Every row gives one point. The ring and each string are closed loops that go straight from each point to the next, and from the last back to the first. Before rounding, they use only three directions, however many columns there are. Count how often each string passes through the ring. Passing back the other way cancels.

Ring (8 x 4):
[[-38  23  30  -5]
 [-22  44  39 -23]
 [ 12  43  25 -21]
 [ 21  18  12   8]
 [ 18 -14  -7  38]
 [  9 -17 -22  32]
 [ -5  -6 -20  16]
 [-33  12  12   1]]
String:
[[  1  44   9 -33]
 [ -8  67  34 -52]
 [-15  59  57 -32]
 [ -9  27  35   0]
 [  6  33  14 -15]
 [  1  21  12  -1]
 [  9  12  26  20]
 [ 23  -2  24  40]
 [ 30 -13   9  49]
 [ 11 -44  13  86]
 [  3  -5   4  29]
 [ 23  19 -18  -9]
 [ 28  -4 -33  14]
 [  2 -55 -26  78]
 [-10 -18   0  39]
 [ -2  12   0   3]
 [  3  16 -22 -12]
 [  0  24 -24 -25]
 [-12  12   3   1]
 [-34  -6  21  28]
 [-58   6  30  11]
 [-49  31  32 -18]
 [-60   9  55  21]
 [-26  13  31  12]]
Times through: 2

Ring (6 x 11):
[[-33  30  46  15  10  32 -35 -24  17 -10  11]
 [ -3  38  22  31   3  20  25 -11  48  16  33]
 [ 15   3 -23  14 -14  -3  59  11  25  30  26]
 [ 21 -35 -15  -5   6 -10  30  39 -14  17 -19]
 [  7 -33  33  -3  38   7 -27  40 -24  -7 -48]
 [-21 -12  50  -3  31  22 -57  11 -21 -20 -35]]
String, 25 rows:
[[-54   4  23 -14 -11  26 -59 -32 -24 -21   2]
 [-26   2  12  -2  -6  16 -19 -12  -6  -4   5]
 [ -2  20  48  25  29  24  -9   7  27   2  -3]
 [ -1  38  55  37  30  29  -1   0  47   6  10]
 [ -2  16  25  19  12  17   8   2  25   8   9]
 [-16  15  -4   8 -18  12  16 -16  16  12  29]
 [  1  30 -18  23 -25   7  59 -15  45  30  52]
 [ 20  28 -27  30 -23   0  87  -1  56  42  54]
 [ -6   3 -34   1 -34  -1  44  -9  11  23  36]
 [ -5  -1  -4   4  -7   6  16   2   6  11  11]
 [ -5   1 -25   2 -25   1  36  -4   9  20  27]
 [-11   4 -40  -2 -41  -1  44 -16   9  23  41]
 [-12   1  -7   2 -14   7  13  -5   4  10  16]
 [  7  18  18  24  10  13  25   7  33  16  14]
 [  2  11  25  18  15  14   9   9  22   9   3]
 [-25  15   5   4 -15  16  -3 -21   9   3  23]
 [-51  44  30  11 -16  34 -32 -51  22  -8  38]
 [-49  45  68  19  15  44 -61 -39  22 -20  13]
 [-20  20  63  18  33  32 -43  -3  14 -13 -12]
 [ -5   8  52  17  35  23 -25  13  12  -5 -18]
 [-15   7  81  16  54  33 -63  13   2 -21 -38]
 [ -6   0  33   9  21  16 -17  11   3  -2 -13]
 [-34  -9  24 -11   3  19 -47  -9 -25 -16 -13]
 [-51  -9  39 -18   7  26 -79 -18 -37 -30 -22]
 [-57   2  58 -12  17  35 -95 -24 -30 -36 -24]]
Times through: 1

Ring:
[[  6 -16 -12 -42  40  -5  12 -40  14 -20  -2  12  16  -3]
 [-15  13 -19 -26  -9   4   5  -4 -15   5  13  13  21   5]
 [-34  35 -13  -1 -42  15   0  37 -25  15  13 -12  10  13]
 [-41  35   5  15 -36  14   3  58  -8   3  -2 -49  -5  11]
 [-28  18   9   6  -8  10   7  37   9 -12 -11 -50  -8   8]
 [  1 -13   2 -25  39   2  11 -21  26 -28 -13 -19   0   1]]
String, 26 rows:
[[-17   6  -1 -14   9   1  10   8   8 -12  -5 -23   5   1]
 [ -7   6  -2 -10   5  22   2   1   9 -13  -5 -23  -8  15]
 [-12   8   9   4   4  26   2  17  18 -20 -15 -49 -21  18]
 [-35  23  15  16 -15  13   7  52  10 -12 -14 -65 -15  10]
 [-45  37  13  26 -39  18   3  71  -3  -1  -8 -68 -15  14]
 [-55  42   7  19 -44   0   8  76 -13   7  -1 -55   3   3]
 [-37  28  -2   1 -26   2   7  42 -10   3   2 -31   8   4]
 [-19  19  -7  -5 -17  20   0  18  -6  -1   3 -20  -1  15]
 [-36  26  -5  -6 -22  -4   9  36 -12   4   5 -21  15   0]
 [-55  47 -10   4 -56  -7   7  65 -33  22  15 -20  23   0]
 [-48  41 -11   0 -48  -3   6  53 -29  19  14 -16  21   2]
 [-36  29  -8  -6 -28  -1   7  36 -17   8   8 -16  16   2]
 [-37  27  -7  -6 -25  -4   9  36 -14   6   7 -19  16   0]
 [-23  17  -6 -10 -10   6   6  18  -4  -2   2 -18   7   6]
 [-21  28  -8   5 -35  36  -6  27 -13   6   6 -23  -9  26]
 [-51  55   0  32 -74  33  -6  82 -27  19   7 -53 -12  26]
 [-60  54  10  36 -66  18   1  95 -18  12  -1 -70 -11  16]
 [-32  31   8  22 -34  33  -3  52  -1  -3  -7 -58 -21  23]
 [-43  26  17  17 -15  -1  12  62  10 -11 -15 -69  -8   1]
 [-37  13  14  -1   6 -19  19  41  14 -16 -15 -52   6 -11]
 [-19   9  -2 -12   3   2   9  12   5 -10  -4 -22   6   2]
 [  1  -1  -1 -12  14  27   1 -10  15 -19  -9 -23 -13  18]
 [ 13 -22   8 -21  51  16   8 -31  39 -38 -22 -31 -16   9]
 [ -3 -18   9 -27  53 -15  19 -17  35 -35 -21 -29   4 -11]
 [-13  -4   4 -21  29 -12  16  -1  19 -22 -12 -24   9  -8]
 [-11   2   0 -16  15   4   9   0  12 -16  -7 -21   2   3]]
Times through: 3
String:
[[ 18 -36  -8 -58  76 -21  20 -66  32 -35 -10  17  22 -15]
 [ 23 -25  -6 -35  50  20   5 -52  29 -31 -11  -2  -7  12]
 [ -1  -2  -4 -18  16  18   4 -13  12 -17  -6 -15  -4  12]
 [-17   5  -1 -16  10  -3  11   7   8 -13  -5 -21   8  -1]
 [-23   0   8 -16  25 -20  20  13  20 -21 -14 -35  11 -13]
 [-10  -8  15  -9  35   1  14   4  34 -33 -24 -50 -11   0]
 [ -3  -3   8  -6  22  21   5  -1  25 -26 -17 -41 -18  13]
 [ -7   3   0 -10   9  19   4   1  12 -16  -8 -27  -8  13]
 [-17   6   0 -13   9   2  10   9   9 -13  -6 -25   4   2]
 [-19  -3   8 -18  29 -18  19   7  22 -23 -14 -32  10 -12]
 [-16  -3   3 -22  27 -16  17   1  17 -20 -10 -23  12 -10]
 [ -2  -3  -4 -21  20  11   6 -14  13 -17  -6 -13   0   8]
 [ 18 -21  -8 -36  44  17   5 -48  23 -27  -8   2  -2  10]
 [ 22 -29 -13 -51  58   2  10 -65  23 -28  -5  20  12   0]
 [  2  -3 -12 -28  17  14   4 -24   6 -12   1   3   5  10]
 [-19   9  -7 -19   3  -4  10   6   0  -6   1 -10  14  -1]
 [-24   8 -13 -32   8 -25  17   2  -6  -2   7   7  33 -15]
 [-13   9 -27 -41  -2 -10   9 -17 -20   8  19  35  37  -5]
 [ -3  12 -24 -26 -13  24  -3 -16 -17   6  16  21  11  18]
 [ -5  11 -14 -15  -8  28  -3  -6  -6  -2   6  -2  -1  20]
 [-23  14  -8 -17  -6  -3   9  13  -6  -2   4  -9  16   0]
 [-32  20 -19 -28 -14 -21  13  13 -22  11  16  14  38 -11]
 [-20  14 -27 -38  -9 -15  10  -7 -24  11  20  32  40  -7]
 [  5   1 -26 -37   4  19  -1 -35 -11   1  15  31  16  14]
 [ -1   2 -14 -25   7  16   2 -18  -1  -7   4   5   6  12]
 [ -9   1 -10 -28  14  -2  10 -11   3  -9   2   1  15  -1]
 [-14  -7  -8 -39  32 -29  21 -15   9 -15  -1   4  31 -19]]
Times through: 4
